Rows are points. Each copy is the shape, with its points in the same order, turned, moved and blurred by noise. Some copies are also mirrored. Which?

Shape, 8 rows:
0: +5.73 +0.76
1: -0.23 +1.53
2: -1.52 +1.99
3: +0.45 -2.99
4: -1.28 +0.64
5: -1.03 +1.69
6: -1.36 +0.38
7: +2.02 +0.73
Copy 1:
0: +2.63 +6.14
1: +2.46 +0.39
2: +1.64 -0.97
3: -2.28 +2.61
4: +0.67 -0.20
5: +1.88 +0.06
6: +0.46 +0.17
7: +1.66 +2.73
Copy 1 is: mirrored
Copy 2:
0: +1.33 +5.80
1: -1.13 +0.03
2: -1.79 -0.92
3: +3.21 -0.55
4: -0.65 -1.18
5: -1.69 -0.56
6: -0.26 -1.08
7: +0.13 +1.84
Copy 2 is: only turned
Copy 3 (8 x 2):
0: -4.93 +1.87
1: +0.98 +2.17
2: +2.55 +2.44
3: -0.02 -2.20
4: +2.04 +1.19
5: +1.95 +2.32
6: +2.10 +0.99
7: -1.51 +1.46
Copy 3 is: mirrored

Shape (7 x 4):
0: -2.95 -1.27 +2.02 +1.38
1: +0.33 +0.25 -3.18 -2.04
2: -1.52 +0.58 +0.42 +0.29
3: -5.40 +1.90 +2.26 -0.85
4: +1.04 +1.08 +0.70 -1.73
5: +1.91 +2.09 -2.95 +3.14
6: -1.56 -0.06 -0.98 +2.14
Copy 1 (7 x 4):
0: -0.75 -1.05 +0.77 +2.76
1: +2.16 +0.53 +1.71 -3.27
2: +0.70 +0.86 +0.79 +1.02
3: +0.43 +0.94 +4.00 +4.30
4: -0.53 +2.81 +0.94 -1.41
5: +4.31 +2.02 -3.11 -1.45
6: +2.23 -0.51 -0.62 +1.04
Copy 1 is: mirrored
Copy 2:
0: -2.76 +0.56 -0.40 +1.25
1: -0.23 -3.03 +0.38 -4.35
2: -1.28 -1.65 +0.65 -0.09
3: -4.57 -1.24 +3.29 +1.48
4: +1.22 -1.26 +2.00 -1.59
5: +1.66 -5.40 -2.48 -0.48
6: -1.71 -2.40 -1.61 +0.09
Copy 2 is: mirrored

Shape, 12 rows:
0: -1.59 -0.38 +2.15 +1.25 -0.68 -1.08
1: -0.05 +2.55 +1.69 -3.03 -1.02 +1.77
2: +1.06 -2.77 +2.03 -2.25 -0.50 -0.57
3: -1.93 -0.30 +1.93 -2.96 -0.18 -0.62
4: -1.05 +0.03 +0.98 +3.18 -0.40 +2.03
5: -0.33 -0.47 -3.77 -0.53 -0.92 -1.19
6: +0.13 +1.00 +1.87 -3.03 +0.82 -7.39
7: -0.20 -2.59 +2.08 +1.29 -0.07 +0.33
8: -0.94 +0.35 -5.47 +4.85 -1.46 -0.19
9: +2.08 +1.29 -0.91 +1.53 +2.94 -0.83
10: -0.76 -1.16 +1.56 +1.75 -1.31 -4.52
11: -1.13 -0.91 -0.02 -1.77 +1.67 +1.56
Copy 1 (12 x 6):
0: +1.79 +1.34 +2.37 +1.00 +0.54 -0.36
1: -0.25 +2.93 -2.65 -0.97 +1.44 +0.33
2: +2.21 -1.94 -0.65 +0.28 +1.53 +1.60
3: +2.32 +1.69 +0.12 -0.99 +2.88 +1.38
4: +1.14 +1.20 +1.56 -0.31 -2.43 -2.41
5: +0.17 +0.80 +1.84 -1.75 -2.29 +4.04
6: -1.07 +0.51 +3.71 +1.76 +5.69 +4.76
7: +2.46 -1.32 +1.38 +0.33 -0.39 -0.97
8: -0.67 +1.76 +4.40 -1.18 -6.77 +1.91
9: -3.46 -0.92 +2.60 -1.54 -0.54 +0.19
10: +1.46 +0.26 +4.33 +2.89 +0.64 +1.75
11: +1.25 +0.26 +0.05 -3.48 +0.75 +0.44
Copy 1 is: mirrored
Copy 2, 12 rows:
0: -1.69 +1.02 -2.80 +0.90 -0.13 +0.06
1: +1.70 -2.37 -2.26 +1.13 +1.39 -3.30
2: +2.61 +0.24 -1.63 +0.35 -0.87 +1.46
3: +0.30 -2.53 -1.75 +2.18 -0.52 +0.15
4: -1.95 +2.64 -2.29 -0.14 -0.91 -3.00
5: -1.77 +0.17 +1.61 -2.29 +1.29 +0.28
6: +0.38 -0.85 -0.13 +4.23 +5.15 +4.66
7: +0.52 +2.22 -2.32 +0.14 -1.71 -0.19
8: -5.22 +3.11 +1.46 -4.01 +1.61 -2.29
9: +0.62 +3.64 +1.82 +1.33 +2.17 -1.35
10: -1.99 +1.95 -3.04 +1.07 +2.00 +2.93
11: +0.39 -0.24 +0.97 +0.98 -1.69 -1.30
Copy 2 is: only turned
